Each row of a before or after table is a point. One or more steps were done to the points. Then noise was added and the rows were shuffled. The steps act on columns, c1 being the first. Write out the steps. A step turns or swaps two columns, mirrors them in a line or flattens them onto one, adds a multiple of one to another, or multiplies or shifts one. Angles are multiples of 10 degrees, from the lower column toward the higher: turns from -170 to 170, lines from 10 to 170 but not 90. Use the fewest steps. Two steps may share a column if one is a turn and the other turns, adds or multiplies; they go together, in the order done. Otherwise the lowest column goes first.

Before:
[[-0.54 -0.21 -0.23]
 [ 0.11 -0.16 -0.85]
 [-0.14  0.46 -0.46]
 [-0.54  0.14 -0.28]
 [ 1.15 -0.04 -0.27]
 [-0.79 -0.06  0.03]
 [ 0.48 -0.80 -0.06]
 [-0.82 -0.30 -0.13]
 [ 0.16  0.33 -0.11]
 [-0.06  0.04 -0.20]
 [ 0.01 -0.29  0.14]]
After, 11 rows:
[[-0.05 -0.82  0.02]
 [ 0.07 -0.09 -0.20]
 [ 0.48 -0.11 -0.46]
 [-0.21 -0.52 -0.18]
 [-0.31 -0.76 -0.15]
 [-0.16  0.08 -0.91]
 [-0.06  1.16 -0.29]
 [ 0.11 -0.53 -0.29]
 [ 0.35  0.17 -0.12]
 [-0.29 -0.01  0.11]
 [-0.82  0.45 -0.08]]
Steps: swap c1 and c2

Before:
[[ 1.13  0.74  0.31 -0.55 -0.23  0.02]
 [ 0.01  0.80  0.30 -0.10 -0.90 -0.52]
 [-0.36 -0.02  0.76 -0.21  0.22 -0.12]
 [ 0.19  0.59 -0.02 -0.13 -0.31 -0.28]
 [ 0.43  0.31  0.18  0.06 -0.58 -0.02]
 [-0.28 -0.18  0.24 -0.40  0.41 -0.66]
 [ 0.10  0.73  0.00 -0.39 -0.40  0.36]
 [-0.26 -0.35  0.16  0.23  0.46 -0.16]
 [-0.38 -0.09 -0.01 -0.26 -0.31 -0.32]
 [-0.86  0.04  0.19  0.50  0.75 -0.32]
 [-0.91 -0.21  0.04  0.05  0.70 -0.53]]
After (11 x 6):
[[ 0.18  0.37 -0.03 -0.47 -0.26 -0.26]
 [-0.22 -0.26  0.16  0.03  0.42 -0.60]
 [-0.34  0.29  0.75  0.42  0.24 -0.12]
 [-0.86 -0.11 -0.04  0.16  0.76 -0.52]
 [-0.86  0.51  0.22  0.46  0.73 -0.32]
 [-0.38 -0.14  0.04 -0.11 -0.29 -0.31]
 [ 0.12  0.25 -0.01 -0.78 -0.40  0.32]
 [-0.01  0.70  0.35 -0.36 -0.97 -0.54]
 [ 1.09  0.43  0.28 -0.64 -0.23  0.07]
 [ 0.46  0.37  0.14  0.02 -0.59  0.06]
 [-0.30 -0.05  0.13  0.60  0.50 -0.12]]
Steps: add 1 times c3 to c4; turn c2 and c4 by -40 degrees

Before:
[[ 0.19  0.15  0.03  0.36  0.03  0.34  0.14 -0.64  0.07]
 [-0.50  0.31 -0.63 -0.61 -0.23 -0.05  0.38 -0.18  0.28]
 [-0.20  0.38 -0.03  0.08  0.25  0.22  0.29 -0.24 -0.46]
 [ 0.75  0.24 -0.96  0.43 -0.31  0.22  0.67  0.13 -0.10]
 [-0.05 -0.34  0.04  0.48  0.47 -0.61 -0.52  0.12 -0.76]
 [-0.12  0.17 -0.86  0.03  0.40  0.64  0.71  0.42 -0.93]
 [-0.25 -0.28  0.34 -0.42  0.38 -0.63  0.00 -0.08 -1.01]
 [-0.26 -0.29 -0.03  0.27 -0.18  0.08  0.70  0.02 -0.85]
 [-0.24 -0.48  0.02 -0.83 -0.36  0.52 -0.09 -0.04 -0.52]
 [ 0.76  0.52 -0.14  0.44 -0.45 -0.66 -0.49 -0.51  0.04]
 [ 0.43 -0.73  0.04 -0.25  0.19 -0.68  0.70  0.54  0.24]
 [-0.05  0.39  0.32  0.18  0.28  0.24 -0.27  0.41  0.11]
 [ 0.14 -0.33 -0.16 -0.21  0.10  0.65 -0.06  0.42 -0.23]]
After:
[[-0.56  0.50 -0.43  1.20 -0.50 -0.65 -0.45 -0.53  0.05]
 [-0.38  0.39  1.00  0.16 -0.26  0.26  0.26  0.41  0.11]
 [ 1.69 -0.47  0.06 -1.26 -0.11  0.50 -0.37 -0.08 -0.53]
 [-0.29  0.40 -0.08 -0.09  0.28  0.20  0.21 -0.28 -0.45]
 [ 0.76 -0.71  0.10  0.02  0.70 -0.67  0.20  0.54  0.21]
 [ 0.79 -0.26  1.03 -0.74  0.00 -0.63  0.40 -0.06 -1.00]
 [-0.71  0.14  0.11  0.60  0.16  0.34  0.04 -0.67  0.06]
 [-0.70 -0.27 -0.06  0.08  0.68  0.04 -0.21  0.01 -0.87]
 [-1.07 -0.33  0.10  0.55 -0.50 -0.62  0.45  0.12 -0.79]
 [-0.11  0.16 -2.57 -0.08  0.71  0.63  0.41  0.43 -0.95]
 [ 1.07  0.29 -1.86 -1.19  0.34 -0.02 -0.24 -0.20  0.29]
 [ 0.53 -0.36 -0.46 -0.13 -0.10  0.59  0.12  0.42 -0.24]
 [-0.56  0.22 -2.85  1.22  0.68  0.26 -0.32  0.12 -0.09]]
Steps: multiply c4 by 2.5; turn c1 and c4 by 60 degrees; multiply c3 by 3; swap c5 and c7

Before:
[[-0.51 -0.54 -0.06  0.14  0.67  0.15 -0.38  0.38  0.11 -0.25 -0.25 -0.40]
 [-0.66 -1.20  0.09  0.17  0.95 -0.49 -0.64 -0.19  0.29 -0.38 -0.37 -0.55]
 [ 0.35  0.00 -0.07  0.35 -0.27 -0.65  0.27  0.13 -0.48 -0.21  0.21 -0.34]
 [ 0.69  0.10 -0.17  0.61  0.20  0.01 -0.23 -1.19 -0.78  0.24 -0.25  0.29]
 [ 0.66  0.00  0.16  1.20  0.75 -0.16 -0.40 -0.85 -0.20  0.39 -0.18  0.26]
 [-0.77 -0.55  0.06  0.26  0.63 -0.24 -0.67 -0.05  0.32 -0.80  0.15 -0.20]
 [ 0.23 -0.10  0.49  0.02 -0.04 -0.34  0.93 -0.18 -0.57 -0.05  0.50  0.01]
 [ 0.11  0.54  0.31 -0.17  0.11 -0.66  0.32 -0.02 -0.35 -0.16 -0.08 -0.24]
 [-0.08 -0.08 -0.47  0.90  0.67 -0.25 -0.11 -0.93 -0.17  0.41 -0.13  0.10]]
After (9 x 12):
[[-0.72 -0.07 -0.38  2.22  0.73 -0.23 -0.08 -0.95 -0.15  0.39 -1.37  0.11]
 [ 0.05 -0.12 -0.23  0.33 -0.47 -0.41  0.94 -0.22 -0.55  0.03  0.39  0.02]
 [ 0.40 -0.04  0.28  1.00 -0.06 -0.69  0.27  0.18 -0.49 -0.21 -0.37 -0.31]
 [ 0.16  0.01 -0.70  3.07  0.16 -0.14 -0.36 -0.91 -0.24  0.41 -1.97  0.22]
 [ 0.08  0.55 -0.21 -0.45 -0.25 -0.63  0.38 -0.01 -0.35 -0.16  0.22 -0.23]
 [-0.82 -1.18 -0.91  0.24  0.39 -0.49 -0.71 -0.23  0.32 -0.39 -0.55 -0.55]
 [-0.12  0.08 -0.04  1.45  0.25 -0.02 -0.33 -1.19 -0.82  0.22 -1.06  0.33]
 [-0.78 -0.53 -0.54  0.78  0.23 -0.27 -0.61 -0.05  0.39 -0.83 -0.20 -0.18]
 [-0.24 -0.54 -0.49  0.24  0.29  0.15 -0.33  0.40  0.08 -0.22 -0.50 -0.40]]
Steps: add 0.7 times c8 to c1; mirror c3 and c5 in the line at 120 degrees; multiply c4 by 3; turn c4 and c11 by -30 degrees

Before, 12 rows:
[[-0.04 -0.03  0.53  0.47  0.21  0.01 -0.05 -0.41  0.29  0.96  0.72  0.30
   0.17 -0.31]
 [-0.53  0.27  0.47 -0.07  0.32  0.55 -0.10  0.93 -0.60  0.34  0.17  0.91
  -0.38 -0.54]
 [-0.18 -0.15 -0.10 -0.18  0.14 -0.20  0.19  0.14 -0.12 -1.02  0.16  0.08
  -0.19  0.45]
 [ 0.66 -0.36  0.48  0.11 -0.13  0.73 -0.62  0.07 -0.18  0.45 -0.16 -0.11
  -0.16 -0.30]
 [-0.30  0.02  0.55  0.15  0.34 -0.22 -0.40  0.25  0.24  0.45  0.50  0.64
   0.69 -0.74]
 [-0.22  0.06 -0.10 -0.63 -0.42  0.18 -0.30 -0.26 -0.17 -0.67  0.50 -0.21
  -0.17 -0.01]
 [ 0.59  0.01  1.00 -0.23 -0.43  0.51 -0.23 -0.13  0.26  0.29 -0.24  0.17
  -0.41 -0.28]
 [ 0.56  0.49 -0.17 -0.87 -0.18  1.14 -0.25  0.18 -0.77 -0.47 -0.54  0.82
  -0.41  0.02]
 [-0.38 -0.59  0.83  0.58  0.25  0.20 -0.67 -0.36  0.65  0.49  0.46  0.49
  -0.01 -0.24]
 [-0.53 -0.40 -0.24  0.03 -0.51  0.06  0.26  0.11  0.35 -0.50  0.47  0.19
   0.27  0.17]
 [ 0.41 -0.34 -0.39 -0.95 -0.23  0.10 -0.10 -0.04  0.22 -0.23  0.26  0.12
  -0.43 -0.05]
 [-0.62  0.85 -0.04 -0.24  0.45  0.19 -0.38  0.93  0.19  0.55  0.33  0.62
   0.15 -0.08]]
After:
[[ 0.30  0.56  0.61  0.34 -0.11  1.86  0.06 -0.57 -0.23 -0.31  0.19 -0.17
   0.40  0.28]
 [-0.15 -0.20 -0.15 -0.26 -0.41  0.43 -0.26 -0.29 -0.16  0.92 -0.45 -0.22
   0.07  0.10]
 [ 0.54 -0.24 -0.23  0.02 -0.16  2.80  0.18 -0.24 -0.82  0.99  0.51  0.92
   0.56 -0.14]
 [-0.36 -0.56  0.52  0.35  0.35  1.38  0.95 -0.08 -0.65 -0.07 -0.09  0.91
   0.21  0.62]
 [-0.26  0.05 -0.12 -0.81  0.13 -0.48  0.12  0.20 -0.14  0.66 -0.22  0.06
   0.12 -0.40]
 [ 0.36  0.24  1.27  0.35 -0.43  1.31 -0.09 -0.21  0.29  0.13  0.28  0.10
   0.61  0.20]
 [ 0.00  0.41 -0.48  0.30 -0.26  0.24 -0.02 -0.09  0.18  0.91 -0.24  0.10
   0.47  0.06]
 [-0.55  0.12 -0.32 -0.48 -0.57  0.13  0.08  0.27  0.34  0.21 -0.47  0.17
  -0.43 -0.11]
 [-0.04 -0.01  0.71  0.63  0.21  0.01 -0.45 -0.05  0.29 -0.84 -0.66  0.31
  -0.18  0.45]
 [-0.04 -0.97 -0.05  0.58  0.43  0.47  0.94 -0.41  0.18 -0.04 -0.35  0.59
  -0.38  0.16]
 [-0.54  0.39  1.10  0.15  0.24  0.51 -0.34 -0.58  0.67 -0.80 -0.41  0.46
  -0.09  0.29]
 [ 0.00 -0.02  0.67  0.35  0.33 -0.55  0.21 -0.35  0.30 -0.36 -0.36  0.63
  -0.78  0.80]]
Steps: turn c1 and c13 by 160 degrees; turn c1 and c2 by -150 degrees; multiply c3 by 1.3; turn c4 and c10 by -120 degrees; multiply c6 by 2.5; swap c7 and c8; turn c11 and c14 by 170 degrees

Before, 12 rows:
[[-0.20  0.16  0.30  0.56  0.09  0.80 -0.09  0.37  0.26 -0.09 -0.45 -0.57
   0.55 -0.50 -0.52 -0.34 -0.65 -0.03  0.94  0.89]
 [ 0.01  0.05  0.32  0.12  0.22  0.44 -0.57 -0.40 -0.47  0.79  0.45  0.31
   0.55  0.08 -0.02  0.59  0.52  0.62 -0.79  0.07]
 [-0.36  0.21  0.03  0.40 -0.42 -0.10 -0.48  0.21 -0.09  0.44  0.14 -0.17
   0.44  0.13  0.32 -0.57  0.53  0.02 -0.85 -0.19]
 [-0.19 -0.73  0.29  0.33 -0.25 -0.57 -0.06  0.15  0.71 -0.01  0.69 -0.11
  -0.35 -0.94 -0.22  0.07 -0.87  0.25  0.38 -0.03]
 [-0.37 -1.05 -0.28 -0.67  0.10 -0.41 -0.20  0.70  0.35 -0.15  0.58 -0.09
  -0.39 -1.09 -0.48  0.29 -0.34  0.13  0.16  0.37]
 [-0.28 -0.27  0.23  0.73  0.20  0.27 -0.08 -0.42 -0.70  0.08  0.21  0.64
   0.14 -0.08 -0.25 -0.21  0.48 -0.09 -0.65 -0.29]
 [-0.02 -0.26  0.17  0.40 -0.32 -0.15 -0.20 -0.70 -0.23  0.57 -0.47  0.22
   0.15 -0.46  0.02 -0.10  0.74  0.34 -0.21 -0.17]
 [-0.10 -0.26 -0.02  0.53  0.06  0.07 -1.08  0.00 -0.17  0.76  0.03  0.68
   0.33  0.16  0.18  0.02  0.63 -0.13 -0.35 -0.47]
 [-0.16 -0.77  0.69 -0.21  0.13 -0.59 -0.13  0.63  0.36 -0.05  0.52 -0.73
  -0.72 -0.63 -0.40  0.34 -0.13  0.01  0.62  0.03]
 [ 0.49 -0.32  0.18  0.26 -0.03  0.14  0.01 -0.32 -0.44  0.51  0.20  0.69
   0.23 -0.05  0.47  0.30  0.39 -0.42 -0.64  0.23]
 [-0.23 -0.43  0.01  0.59  0.17  0.38 -0.01 -0.20 -0.21  0.00 -0.37 -0.03
   0.71 -0.12  0.54  0.10  0.08 -0.02 -0.31 -0.56]
 [ 0.04  0.25  0.20  0.49 -0.45  0.53  0.18  0.88  0.01 -0.35  0.03 -0.23
   0.89 -0.51 -0.47 -0.03 -0.15  0.34  1.12  0.31]]
After:
[[ 0.29 -0.34  0.21  0.77  0.21  0.28 -0.27  0.62 -0.68  0.07  0.17  0.17
   0.15  0.03 -0.27 -0.62  0.06 -0.11 -0.65 -0.28]
 [ 0.27 -0.78  0.70 -0.24  0.09 -0.58  0.00 -0.48  0.41 -0.39  0.59 -0.17
  -0.72 -0.41 -0.42  0.81 -0.39  0.04  0.69  0.03]
 [ 0.32 -0.23  0.15  0.44 -0.32 -0.19 -0.47  0.87 -0.27 -0.50 -0.48  0.13
   0.17  0.31  0.00 -0.30  0.04  0.28 -0.23 -0.14]
 [ 0.30  0.22  0.29  0.57  0.09  0.85  0.13 -0.73  0.23 -0.29 -0.40 -0.65
   0.59 -0.31 -0.46  0.29  0.22  0.04  1.00  0.88]
 [ 0.49 -0.73  0.32  0.32 -0.28 -0.63  0.23 -0.71  0.72 -0.69  0.70 -0.05
  -0.36 -0.49 -0.16  0.20  0.42  0.32  0.36 -0.02]
 [ 0.44  0.27  0.00  0.40 -0.37 -0.12 -0.52  0.14 -0.09  0.03  0.18 -0.60
   0.39  0.50  0.35 -0.20 -0.57  0.03 -0.80 -0.18]
 [ 0.14  0.01  0.33  0.14  0.23  0.43 -0.75  0.38 -0.40 -0.30  0.43  0.65
   0.56  0.74 -0.02  0.16 -0.14  0.58 -0.73  0.09]
 [ 0.33 -0.43  0.01  0.52  0.10  0.36 -0.03  0.16 -0.25 -0.04 -0.37  0.09
   0.75 -0.08  0.57  0.08  0.08  0.02 -0.33 -0.52]
 [ 0.19 -0.30  0.01  0.60  0.11  0.11 -1.14  0.05 -0.14 -0.14  0.07  0.46
   0.29  0.78  0.17 -0.54 -0.48 -0.14 -0.41 -0.43]
 [ 0.60 -1.10 -0.30 -0.74  0.13 -0.39  0.04 -0.73  0.41 -0.72  0.54  0.13
  -0.43 -0.63 -0.48  0.22 -0.31  0.17  0.16  0.39]
 [-0.01  0.27  0.18  0.44 -0.40  0.56  0.38 -0.58  0.07 -0.31  0.05 -0.14
   0.93 -0.53 -0.53  0.18 -0.61  0.28  1.21  0.26]
 [-0.27 -0.30  0.14  0.25 -0.11  0.22 -0.16  0.45 -0.43 -0.43  0.19  0.75
   0.24  0.44  0.55 -0.32 -0.02 -0.38 -0.69  0.22]]
Steps: turn c10 and c14 by 60 degrees; turn c1 and c10 by -160 degrees; turn c8 and c17 by -130 degrees; turn c7 and c8 by 20 degrees; turn c12 and c16 by -50 degrees
